Each row is a point. Two turns around zero, p and q, are shown by what they do to some points. Write where each new point lands after one turn and then the other. Backwards means that the second turn is done in reverse. Each puzzle has new turns, and all numbers are rounded.

Turn p:
[-2.8 -4.5] => [-5.1 -1.4]
[-0.2 -0.5] => [-0.5 -0.2]
[ 1.5 -2.8] => [-0.8 -3.1]
[2.0 4.0] => [4.2 1.6]
[-0.5  3.8] => [2.2 3.1]
Turn q:
[0.6 2.1] => [1.8 1.2]
[ 2.4 -2.2] => [ 0.4 -3.2]
[-1.0  2.4] => [0.8 2.5]
[ 3.8 -0.9] => [ 2.4 -3.1]
[-5.8 -1.5] => [-5.4  2.5]
Where do these land?
p, then q: [4.0 1.2] => [ 1.7 -3.8]
p, then q: [ 0.7 -1.8] => [-1.7 -0.9]
q, then p backwards: [-4.7  0.7] => [-4.7  0.5]

Turn p:
[-1.7  3.3  1.5] => [-1.4  3.4 -1.5]
[ 4.5  1.1 -3.7] => [ 5.9 -0.4  0.2]
[-1.7 -2.3  3.8] => [-4.2 -0.4  2.2]
[ 2.5  0.2 -3.1] => [ 3.8 -1.1 -0.4]
[-3.6 -2.3  1.4] => [-4.1 -1.7 -0.5]
Turn q:
[ 0.7 -0.2  2.5] => [1.6 0.8 1.9]
[-2.5  5.1 -3.8] => [-1.9  2.5 -6.0]
[-2.4 -2.2  0.6] => [-2.5  0.3  2.2]
[ 4.1 -2.7  0.7] => [ 2.7 -3.6  2.0]
Where do these land?
q, then p backwards: [ 1.7 -6.1 -0.2] => [ 1.5 -6.1  0.7]
q, then p: [1.6 2.0 2.2] => [2.6 1.7 1.3]
p, then q backwards: [ 1.4  2.9 -1.1] => [0.9 2.9 1.5]
p, then q backwards: [-4.7  1.2 -1.0] => [-1.9  2.1 -4.1]

Turn p:
[ 0.1 -4.1  3.1 -0.7] => [-0.2 -3.4  3.5  1.9]
[-1.1 -3.4  3.4 -3.2] => [-2.9 -2.6  3.9  1.9]
[-1.5 -0.7 -1.0  2.1] => [ 0.7 -1.7 -2.2  0.0]
[ 3.8  5.0  2.8 -1.0] => [1.2 6.2 1.9 2.0]
[-2.8  0.0 -4.2  2.9] => [ 0.5 -1.9 -5.0 -2.2]
[-3.2 -0.4 -2.7  0.7] => [-1.4 -1.8 -3.3 -1.4]
[ 4.6  3.6 -1.4 -0.9] => [ 1.9  5.2  1.1 -2.2]
Turn q:
[-2.8  3.0  3.0 -0.8] => [-2.8  3.8 -2.0 -0.3]
[-4.9  0.9  2.3  1.8] => [-2.1  2.7 -3.2  3.4]
[ 1.5 -3.0 -2.2 -2.6] => [-0.5 -4.4  1.4 -1.3]
[-0.7  1.2 -2.8  0.7] => [ 2.0 -0.7 -2.4 -0.6]
[ 7.0 -2.1 -0.4  0.9] => [ 3.5 -1.6  6.1 -1.3]
Where do these land?
q, then p: [ 3.9  4.2 -0.1 -2.3] => [-3.6  3.7  3.4 -0.2]
q, then p: [-1.2  0.1  1.3  3.0] => [ 2.5  1.3 -2.0  0.5]
q, then p: [-4.5 -3.3 -2.0  2.0] => [ 3.5 -3.8 -2.8 -2.1]
q, then p backwards: [-2.9 -4.1 -1.9 -0.8] => [-4.4 -2.6  1.4  1.2]
q, then p: [7.0 1.7 0.1 0.7] => [-0.2  3.7  5.7  2.6]
p, then q: [-1.2  0.7  4.6 -0.7] => [ 1.6  2.6 -0.7  3.7]
q, then p: [-1.1  0.8 -2.0 -2.0] => [-1.6 -1.0  0.3 -2.5]
